Rows are points. Each copy is the shape, with its points in the same order, turned, moved and blurred by noise. Say if it was mirrored as well.
In the rows, 128 means zero.

Shape, 5 rows:
[[ 88 147]
 [192 105]
 [135 182]
 [ 96 149]
 [ 99 104]]
Copy 1:
[[ 78 139]
 [176 100]
 [ 84  83]
 [ 80 128]
 [109 164]]
Copy 1 is: mirrored
Copy 2 (5 x 2):
[[160 157]
 [ 88  75]
 [177 104]
 [158 151]
 [116 162]]
Copy 2 is: only turned
Copy 3, 5 rows:
[[ 85  92]
 [182 145]
 [ 86 152]
 [ 88 100]
 [122  73]]
Copy 3 is: only turned
Copy 4 (5 x 2):
[[128  90]
 [159 202]
 [180 112]
 [131  94]
 [102 128]]
Copy 4 is: mirrored

Shape (7 x 3):
[[203 148 167]
 [120 163 102]
 [102 157 126]
 [130  64 111]
 [149 156 132]
 [172 142 188]
 [116  90  92]]
Copy 1 (7 x 3):
[[ 84  78 189]
 [124 121  93]
 [115 147 100]
 [191 140 152]
 [105 115 122]
 [ 77 122 179]
 [186 138 126]]
Copy 1 is: mirrored
Copy 2:
[[ 98  37 112]
 [ 96 135  83]
 [ 94 146 118]
 [180 123 139]
 [104  99 102]
 [ 84  56 148]
 [170 145 121]]
Copy 2 is: mirrored
Copy 3:
[[121 157 206]
 [154  52 158]
 [126  74 136]
 [175 134  95]
 [136  99 167]
 [ 97 147 175]
 [175 108 100]]
Copy 3 is: mirrored

Shape (9 x 4):
[[ 85 130 109  84]
 [ 95  87 111  92]
 [129 133  65 121]
 [137 153 171 190]
 [144 121  77 109]
 [120  96 106  46]
 [100 125 111 117]
 [124 143 112  84]
 [130 119 209 192]]
Copy 1, 9 rows:
[[173  97 128 114]
 [143 100 119  86]
 [131 108  81 157]
 [ 97 144 192 181]
 [129 123  86 148]
 [179 135  87  82]
 [142  97 130 137]
 [164 130 110 136]
 [ 89 145 231 142]]
Copy 1 is: mirrored
Copy 2, 9 rows:
[[147 150 126  79]
 [117 139 159  75]
 [154  75 127  96]
 [ 89 124  92 192]
 [154  84 148 104]
 [159 144 190  78]
 [129 129 121 100]
 [165 133 139 111]
 [ 51 149 109 198]]
Copy 2 is: only turned
Copy 3 (9 x 4):
[[ 72 108 109 185]
 [101  72 111 186]
 [ 84 100 106 107]
 [180 173  95 145]
 [100  88 123 117]
 [ 86  52 158 176]
 [100 110  99 162]
 [ 84 111 134 149]
 [210 170 103 177]]
Copy 3 is: only turned

Shape, 13 rows:
[[189 131  99 145  94 135 170 143]
 [187 136  93 159 160  94 111 169]
 [ 82 126  97 166 134 142  78 137]
 [125 106 182  84 127 105 106 141]
 [140 132 205 131  73 147 152 115]
 [152  77 196 100  64  98 160 158]
 [156  99 167 143 149  80 110  80]
 [126  37 116 164 119 114 100  87]
 [152 117 129  87 135 133  75 131]
 [188  74 104  78 169 162  84 157]
 [121 119 159 166  65 116  56 143]
 [129 127  86 114 142  80 148  77]
 [ 78  75  96 133 157 119  85  81]]
Copy 1:
[[119 144  52 113 131  79 127 153]
 [187 162  96 136 100 118 121 175]
 [141 123 129 153  85 153  80  91]
 [117  91 163  73  97 140 155 153]
 [ 58 116 135  69  97  69 140 132]
 [ 85  55 119  71 101  81 159 186]
 [179 112 150  72  69  85 157 119]
 [184  62 115  86  94  94 100  84]
 [146 132 121  70 109 171 127 134]
 [185 124 119  50 160 173  96 169]
 [ 98 100 123 104  21 128  79 133]
 [176 126  95 123 112 120 188  86]
 [180  83 144 114 101 147 118  47]]
Copy 1 is: mirrored
Copy 2 (13 x 8):
[[149  97 179  89  79 131  96 114]
 [198 115 184 158 113 152  95 140]
 [139  83 101 203 143 151  93 138]
 [105 156 126 121 149 116 124 201]
 [ 70 138 126  87  60 130 123 161]
 [124 145 123  64  90  75 119 187]
 [116 161 165 162 120  88 167 148]
 [130  77 119 174 125  69 173 144]
 [116 107 159 142 155 131 104 176]
 [157  64 194 120 179 140 135 205]
 [107 115 111 175  73 105  80 194]
 [132 140 168 137 166 103 120  81]
 [119  86 114 199 188 108 139 119]]
Copy 2 is: only turned
Copy 3, 13 rows:
[[151 131  82 147 195 152 174 131]
 [159  90 102 181 139 138 136  78]
 [ 76 112 109 155 137 142  69 118]
 [156 128 143  92 101 127 113 152]
 [151 167  95 104 129 174 148 216]
 [184 117  94  87 135 101 162 205]
 [106 108 132 122  77 140 186 128]
 [ 61  73  93  94 121 129 147 124]
 [143 148 131  87 121 140 114  91]
 [165  95 127  67 150 151 109  49]
 [113 145  45 135  96 108  86 146]
 [ 86 128 168 146 155 121 175 110]
 [ 43  86 152  95 117 133 101 104]]
Copy 3 is: only turned

Shape, 13 rows:
[[172 159 122 107 161 161 108 166 127]
 [117 129  90 137  89 117 164 126 104]
 [ 56  90 152 112  94 112 150  39 156]
 [132 107 136 169  99  58 161  92  86]
 [171 163 146  69 184 140 130 137  96]
 [178 132 142 161  83 117 199 116 114]
 [144 210 142 152 125 101 162 160  97]
 [ 96  77 164 188 115 112 134  96 119]
 [156 120 117 177 120  69 173 150 122]
 [102 101 165 152 105 142 182  79 130]
 [184 193 127  95 180 143 121 125 165]
 [176 159 165  72 128 135 101 170 147]
 [110 134 135 140  84 127 112  39 112]]
Copy 1 (13 x 9):
[[185 143 106 122 140 128 181 126 172]
 [115 109 138 127 161 117 118 205 129]
 [ 62  49 140 160  80 147  68 164 127]
 [ 79 131 115 148 138  97  99 161  58]
 [139 125  74 150 178 140 190  98 173]
 [134 118 109  84 166 144  98 169  76]
 [114 176  69 107 149 132 167 184 129]
 [100 133 135 150 109  98  50 140 112]
 [103 142 114  86 140  74 138 157  78]
 [ 99  89 118 117 126 139  56 153 135]
 [174 119  64 122 114 153 206 128 159]
 [152 158 136 141 113 181 190 102 145]
 [129  84 111 195 110 145  75 185 107]]
Copy 1 is: mirrored
Copy 2, 13 rows:
[[133 129 120 115 111  99  71 153 116]
 [149  69 121 126 126 112 167  86 109]
 [ 90 120 115 128 165 168 185  19 177]
 [122  65 175 138 191 132 190  96 112]
 [133 128 134  65 141 140  73 157 120]
 [139  83 158 115 184  79 138  67  74]
 [ 87  74 132  83 142  76 141 148  74]
 [118 123 140 163 193 105 193  89 161]
 [128  60 189 133 151  75 156 109 116]
 [124 121 118 114 192 105 169  47 145]
 [ 88 105 125  96 125 112  34 130 127]
 [102 166 154 106  98 123  78 129  92]
 [ 97  99  91 159 185 168 155  67 117]]
Copy 2 is: only turned
Copy 3, 13 rows:
[[126 151 164 131 189 155 157 130 125]
 [ 76 128  92 114 124 110 139 159  76]
 [146  79  87 101  72  28 106 165 139]
 [104 126 115 112  43 120 101 140  54]
 [101 127 208 139 171 124 128 102 118]
 [120 125 130 100  99 105 169 139  21]
 [107 181 120 136 152 119 122  83  42]
 [148 117  82 135  39 109 149 133 117]
 [112 122  99  97  92 160 137 119  47]
 [144  89 105 130  81  64 159 138  93]
 [161 125 178 119 217 138 122 117  98]
 [130 174 184  84 174 126 155 109 130]
 [152 137 118 144  92  66 100 196 105]]
Copy 3 is: mirrored

Shape, 16 rows:
[[130 121 145 126 150 111 132 122 126 132 140]
 [108 109 121 123 129 112 143 122 135 145 115]
 [133 105 128  20 112 134 129 115 125 140 135]
 [111 120 140   7 106 112 123 131 138 125 116]
 [133 114 149 137 112 122 123 109 138 107 130]
 [136 149 163 133 123 110 137 133 124 134 138]
 [139 125 125 122 133 108 125 127 129 133 109]
 [129 112 128 137 109 113 124 116 119 142 126]
 [113 154 125 137 131 130 133  76 133 131 138]
 [126 110 139 142 118 110 120 124  68 133  74]
 [131 127 128 142 135 192 124 134 140 133 127]
 [104 108 171 137 125 124 165 133 134 142 137]
 [139 114 138  95 129 118 134 121 139 116  64]
 [135 125 134 142 106 115 155 135 134 146 102]
 [109 127 124 135 120 116 131 136 119 113 120]
 [136 122 124 124 126 120 178 128 120 119 132]]
Copy 1 (16 x 11):
[[119 119 127 149 130 146 115 106 130 136 123]
 [110  96 119 126 125 142 127 109 112 107 116]
 [147 103 145 135  71 196  91 153 134  79 144]
 [145 108 140 110  52 181  80 133 155  67 131]
 [108 115 119 149 100 117 113 133 117 144 118]
 [130 111 139 126 127 123 108 110 140 157 129]
 [124 123 136 130 125 134 122 122 120 117 104]
 [117  97 122 139 133 126 108 135 112 126 111]
 [152  93  96 148 115 137 148 121 123 153 111]
 [136  98 153 160 142  84 103 111 102  91  94]
 [121 122 121 147 132 113 165 154 132 122 167]
 [ 94  83 131 134 122 127 117  92 126 138 155]
 [119 122 162 132  80 125 137 118 118  90  98]
 [111  95 148 108 129 114 127 120 106 129 118]
 [126 119 108 126 123 110 114 111 114 116 123]
 [130 114 134 123 117 141 120 103  85 135 144]]
Copy 1 is: mirrored
Copy 2 (16 x 11):
[[147 132 143 121 147 125 136 138 135 123 128]
 [131 134 140 137 120 123 147 116 155 116 119]
 [174  91 138 115 112  82 148 126 150 170  55]
 [146  82 163 103 118  51 165 114 140 154  50]
 [134  99 141 129 127 117 141 125 122 127 160]
 [131 143 163 109 130 111 121 140 119 136 143]
 [130 126 149 140 130 120 125 118 126 120 115]
 [141 128 135 130 104 127 138 119 129 118 134]
 [150 134 126 137 131  88 110 111 153 125 167]
 [138 140 153 128 115 157 138  66  99 129 119]
 [105 101 110 111 139 140  87 123 156 146 137]
 [122 140 152 102 124 131 162 134 160 146 152]
 [119  95 176 153 136 114 133  94 132 139 104]
 [109 136 162 140 102 132 133 119 137 137 134]
 [111 128 126 124 130 113 144 111 123 120 130]
 [121 146 130 147 132 113 149 131 137 161 130]]
Copy 2 is: mirrored
Copy 3:
[[141 143 113 125 124 135 119 121 117 140 155]
 [147 103 108 131 133 128 137 111 133 134 146]
 [ 76  65 101 121  91 151 132 127  96 178 167]
 [ 82  46 128 122  92 116 138 123 102 175 195]
 [147 118 136 102 139 125 111 144 111 132 136]
 [131 148 142 114 137 132 143 139 126 148 154]
 [128 115 119 104 128 122 122 107 131 132 145]
 [130 119 105 107 149 120 133 131 113 133 128]
 [156 129 148 128 123 140 143 106  77 127 122]
 [123 114 110  93 192 150 127  88 129 118 159]
 [122 123 145 156 142 147  95 115 131 148  93]
 [160 121 127 145 150 147 136 158 137 152 152]
 [134  76 136  93 129 135 106  91 144 141 164]
 [141 111 130 105 140 133 147 128 156 135 127]
 [131 112 131 135 153 118 128 125 125 110 144]
 [132 115 121 130 117 152 141 139 143 111 142]]
Copy 3 is: only turned
